Each row is a point. The points of each table are mixes of a few directions, plus a little noise. How many directions does each table use, and how many do they share? Where both have some left over, give the other angles between the two spaces (their principal angles), to ten degrees, smallest first.

First (6 x 2):
-400	-166
17	3
32	8
80	34
199	79
66	29
Second:
145	59
94	37
67	27
109	44
101	42
-88	-37
-425	-175
Directions: first 1, second 1, shared 1

First:
-9	200	-46	202	-185	-111
70	-39	149	-266	100	134
-86	-96	-171	58	-76	-45
38	120	59	217	45	-89
1	-32	27	110	105	-42
-12	17	-31	79	-25	-52
-41	-272	-40	-297	109	144
-15	-227	-6	-410	61	198
44	303	54	297	-119	-141
Second, 8 rows:
71	124	-53	166	7	-14
-52	-77	-291	365	42	-130
-1	-4	127	-107	-5	100
155	266	21	137	-7	13
50	89	68	137	19	131
2	0	-121	37	-5	-128
-40	-77	121	-317	-33	-2
-184	-322	127	-418	-19	32
Directions: first 3, second 3, shared 1; angles 30, 70

First, 7 rows:
161	-141	-18	144	-437	-387	-155	114	59
104	-60	-31	85	-223	-293	15	215	-61
-81	20	33	-65	111	266	-107	-293	129
104	-69	-49	-1	-54	56	-49	-162	5
-42	70	-11	-50	193	106	131	46	-90
-219	133	93	-40	225	24	106	220	-19
-24	37	-18	-69	182	222	49	-136	-29
Second:
375	127	109	306	12	-389	-53	-28	20
-51	-67	112	-163	15	-120	-68	25	-122
-1	-75	-221	-180	188	-6	183	4	284
-136	-43	-248	-76	68	53	245	120	299
66	165	157	357	-114	51	-72	-157	-149
-218	-47	92	-109	-134	252	-112	25	-230
-47	-20	26	-99	77	52	13	-96	-13
132	-34	-153	-33	16	79	-27	49	115
-103	-6	128	-10	-129	25	-104	59	-190
Directions: first 3, second 5, shared 1; angles 50, 80

First:
104	133	-10	215	2	19	-115	63	-114	104	-127	4
-303	-207	10	-628	-136	-9	189	-43	291	-193	486	-75
-122	195	-20	-245	-214	77	-85	181	40	35	334	-126
-119	144	-30	-235	-173	71	-59	156	42	15	292	-110
222	-146	25	452	268	-84	47	-177	-126	22	-499	161
106	-39	14	235	115	-30	-5	-69	-74	20	-235	77
120	40	7	239	72	-12	-49	-13	-88	52	-196	35
-36	-34	4	-74	-14	-9	19	-1	30	-29	48	-7
-37	-90	7	-78	27	-12	62	-61	47	-56	25	14
-1	4	-5	8	-9	3	-12	8	-6	-4	-8	2
60	-26	4	125	63	-20	7	-47	-39	12	-134	36
Second (8 x 12):
60	-18	-58	-73	12	-236	65	-78	43	3	142	-141
-44	-42	3	-270	171	-21	-5	38	-204	152	-251	-159
147	240	270	128	29	203	252	113	216	90	-9	-5
-118	-2	-73	159	-47	158	-171	92	-3	-174	-125	217
-60	-35	57	85	-18	-104	-134	-15	227	220	-27	112
-116	-4	-237	-69	54	103	-149	125	-282	-350	-229	26
155	107	48	142	-115	-16	204	-52	151	-110	300	-28
-52	-251	-30	-114	-99	-82	-75	-239	-132	184	201	-20
Directions: first 2, second 5, shared 0; angles 60, 80

First:
-41	83	-49	-120	-66	-136	-357	313	-63	145	80	-127	127	-77	-117	195	128	-164	-272	198
-195	114	264	144	166	-94	-256	136	-306	217	-161	-247	45	-322	-17	403	158	-60	-536	94
114	-42	29	102	-4	41	13	50	38	3	-23	109	-116	-112	-15	-137	-148	-55	-173	-5
-63	-119	-32	-68	-108	-5	189	-100	233	-202	27	230	104	236	28	-160	-119	88	312	-182
170	-19	-74	32	7	98	134	-82	43	-28	26	48	-134	20	30	-175	-74	18	100	-11
-57	-96	20	56	-27	7	73	-50	126	-121	-46	138	-41	29	-1	-131	-120	33	45	-56
177	82	-60	-113	-23	81	209	-130	-37	40	101	-48	52	171	79	-9	53	58	286	-113
-57	-109	-201	1	62	112	157	-290	117	-212	-22	17	-208	121	12	-253	-5	175	465	45
-46	106	114	-42	-4	-83	-140	148	-127	154	11	-109	164	-76	-14	253	112	-77	-232	7
Second:
253	60	-262	-160	-47	102	10	-34	-102	-142	50	-81	-69	221	189	-144	146	-45	344	175
-301	89	142	-24	49	-62	-54	56	-106	177	235	-272	159	-163	-252	270	254	49	-108	-88
-219	-93	200	96	-59	-95	-137	197	26	-111	-78	150	134	-92	-16	49	-60	-81	-350	-63
270	-93	-42	138	63	43	196	-229	236	80	-276	289	-246	10	83	-200	-444	82	47	-53
-140	67	29	-60	6	-19	-53	54	-103	49	162	-187	100	-42	-101	134	212	4	2	-4
53	-39	-11	21	-23	4	-5	13	34	-67	-78	99	-25	33	70	-70	-80	-26	-21	16
-337	69	178	-5	35	-79	-81	95	-99	149	214	-236	183	-177	-249	273	237	31	-174	-98
135	31	-128	-70	-11	53	25	-42	-36	-43	19	-39	-50	100	81	-70	51	-7	178	76
263	-92	-164	-35	-121	55	-56	81	20	-334	-199	258	-74	230	331	-283	-123	-135	89	159
22	0	59	99	109	-1	155	-192	129	242	-49	20	-112	-120	-137	39	-194	129	-7	-119
Directions: first 5, second 3, shared 1; angles 30, 60

First:
-14	197	-136	-271	240	-13	46	-157	3	-231	154	-204	-25	9	106	-131	-60	136	-101	218	-26	-135	110	-87	55	-66	-178	-74	109	-350	-174	30
-47	29	85	-48	35	-46	86	-122	25	-129	153	-81	-9	51	18	56	128	134	-75	141	29	-38	1	63	46	-47	-27	-9	29	-245	-101	-40
8	-52	20	69	-59	8	-23	52	-5	72	-55	60	9	-9	-27	26	-4	-50	33	-71	3	37	-26	11	-18	21	47	18	-29	117	59	-1
31	-296	185	406	-358	28	-85	256	-8	367	-254	317	38	-20	-158	183	67	-224	163	-348	34	206	-165	119	-86	106	267	112	-166	563	280	-38
20	50	-85	-60	61	18	-29	9	-13	-8	-27	-27	-4	-24	24	-71	-82	-23	1	1	-24	-24	33	-59	-6	3	-40	-20	20	9	-3	31
-100	42	194	-78	50	-96	179	-247	54	-258	312	-158	-21	107	28	131	277	272	-147	280	66	-72	-7	141	97	-98	-41	-11	55	-492	-202	-87
101	-105	-140	165	-125	97	-188	289	-54	325	-352	218	28	-106	-62	-83	-247	-306	173	-340	-56	112	-31	-106	-110	115	100	36	-90	590	253	75
3	138	-121	-186	165	4	10	-82	-5	-134	69	-126	-17	-8	72	-112	-80	62	-53	120	-27	-89	84	-82	25	-37	-122	-49	71	-190	-103	33
Second:
9	-20	-13	-26	-22	-27	-31	-6	-36	30	-36	30	-60	-30	-15	6	-34	8	5	-13	-37	-6	-8	48	-25	-32	-19	16	30	60	20	35
19	-89	329	242	38	3	210	110	350	-286	176	-208	43	124	-252	178	371	238	-104	147	151	-2	137	-108	107	77	123	-29	-138	-335	-104	-86
24	-76	50	56	120	55	69	10	-27	-38	98	121	29	-11	156	-20	153	-16	-135	-45	-121	204	5	67	61	18	-17	-91	-123	50	-66	-4
-82	-92	34	134	-65	87	33	-82	-200	200	84	304	205	43	353	12	140	-236	-23	-175	-46	296	-224	168	46	55	87	-36	-143	206	23	-117
13	371	-509	-416	123	18	-226	-49	-109	44	-217	-242	3	-77	30	-317	-610	-139	197	71	48	-372	93	-325	-111	-27	-193	27	272	-38	44	115
45	-48	222	83	-99	-120	57	91	286	-193	-18	-262	-171	34	-452	182	108	294	16	166	138	-232	154	-61	-14	-32	61	85	63	-237	-9	25
-38	-94	72	146	66	115	100	-35	-102	64	153	239	192	41	329	-11	227	-155	-113	-124	-82	329	-125	107	94	73	56	-97	-198	102	-49	-103
-26	-39	-27	6	-63	1	-41	-43	-132	134	-19	148	21	-18	124	2	-20	-99	18	-84	-53	85	-107	116	-22	-16	7	9	-9	148	44	-10
81	146	-290	-327	74	-90	-194	2	-76	4	-211	-129	-265	-150	-138	-160	-413	64	71	57	-111	-265	136	-73	-121	-122	-205	35	245	75	40	204
-40	-63	140	111	-170	-48	19	1	47	39	-5	-7	2	47	-124	135	83	35	61	6	102	-42	-62	59	-21	2	98	82	3	-24	51	-54
Directions: first 2, second 4, shared 1; angles 50

First, 10 rows:
0	3	-10	-3	-7	0	-2	-5	3	7	2	-5	9	-18	-3	2	7	9	-1	-8	-8	-2	0	13	9	-2	15	2	-3	6	-13	-2
-23	-41	122	52	62	20	28	30	2	-45	-3	84	-64	29	3	28	-81	-65	45	53	37	-21	-32	-106	-81	-6	-71	-54	17	-54	49	15
-32	-43	158	96	101	31	32	45	-2	-63	1	119	-98	52	5	29	-121	-90	63	71	60	-31	-45	-160	-118	-12	-97	-63	29	-73	75	26
89	131	-478	-268	-316	-111	-97	-153	-1	187	-5	-361	281	-153	-16	-96	368	271	-185	-216	-181	82	147	455	363	21	296	215	-111	219	-187	-75
-39	-74	226	121	146	52	52	70	-2	-88	6	163	-137	68	11	44	-170	-125	92	101	87	-40	-64	-216	-166	0	-137	-103	50	-100	94	42
-58	-82	307	164	204	62	63	87	1	-125	4	217	-179	97	8	61	-225	-166	107	132	114	-53	-94	-293	-227	-18	-181	-138	69	-134	123	56
38	69	-224	-127	-144	-51	-47	-74	6	91	-7	-165	132	-70	-12	-43	174	128	-85	-104	-82	31	62	215	162	13	136	99	-37	102	-94	-43
80	126	-416	-231	-293	-100	-93	-138	5	171	-2	-310	261	-129	-25	-83	322	244	-155	-183	-160	74	125	397	316	19	253	191	-96	191	-175	-70
25	48	-148	-82	-99	-33	-28	-53	-1	58	0	-117	93	-43	-2	-47	113	82	-64	-66	-58	31	42	149	114	10	92	60	-30	71	-50	-28
-99	-152	491	278	321	102	102	162	-8	-201	9	363	-291	151	25	108	-383	-281	187	214	203	-94	-150	-475	-375	-25	-304	-211	97	-227	201	88
Second, 9 rows:
-54	-112	50	-115	-172	-260	-43	218	185	69	12	-86	-203	43	62	93	-19	110	184	46	-75	-359	-138	-129	19	130	-138	-59	65	114	23	-141
-18	131	-201	145	-70	86	72	-60	122	53	28	-92	169	-107	-20	82	323	-180	-156	-150	-29	28	68	120	41	-295	103	-137	11	-112	3	61
-149	-67	166	216	257	-26	132	30	82	-37	36	183	27	123	149	29	-142	-160	-93	64	72	184	-168	-12	-126	-224	-144	-93	104	-254	75	148
-155	-59	288	54	200	-76	-20	128	-9	-190	68	154	126	137	292	-82	-283	-12	-18	83	14	93	-141	28	-48	-145	-310	28	87	-184	47	203
170	221	-221	36	24	364	-59	-290	-223	-34	-69	-56	306	-198	-182	-65	243	-108	-193	-117	11	301	313	177	-8	-94	317	124	-139	18	-40	110
101	-105	-72	-121	-113	-78	7	-11	14	173	-74	-45	-322	-3	-224	70	-5	120	159	69	12	-167	-10	-170	-25	334	150	16	-34	214	-12	-253
57	-90	136	-236	-81	-104	-228	118	-49	-30	-97	-47	-85	-27	5	15	-147	170	220	157	-80	-226	17	-142	-127	306	-48	197	-16	238	56	-80
171	168	-324	-90	-236	158	34	-178	-129	55	44	-171	32	-121	-222	-98	263	88	-78	-218	2	23	219	145	287	69	248	-23	-146	134	-168	-122
-115	-89	179	105	190	-64	110	48	7	-58	64	164	-50	156	132	-45	-232	-23	-28	60	74	128	-164	-21	-15	-75	-179	-53	68	-169	12	81
Directions: first 1, second 5, shared 0; angles 30
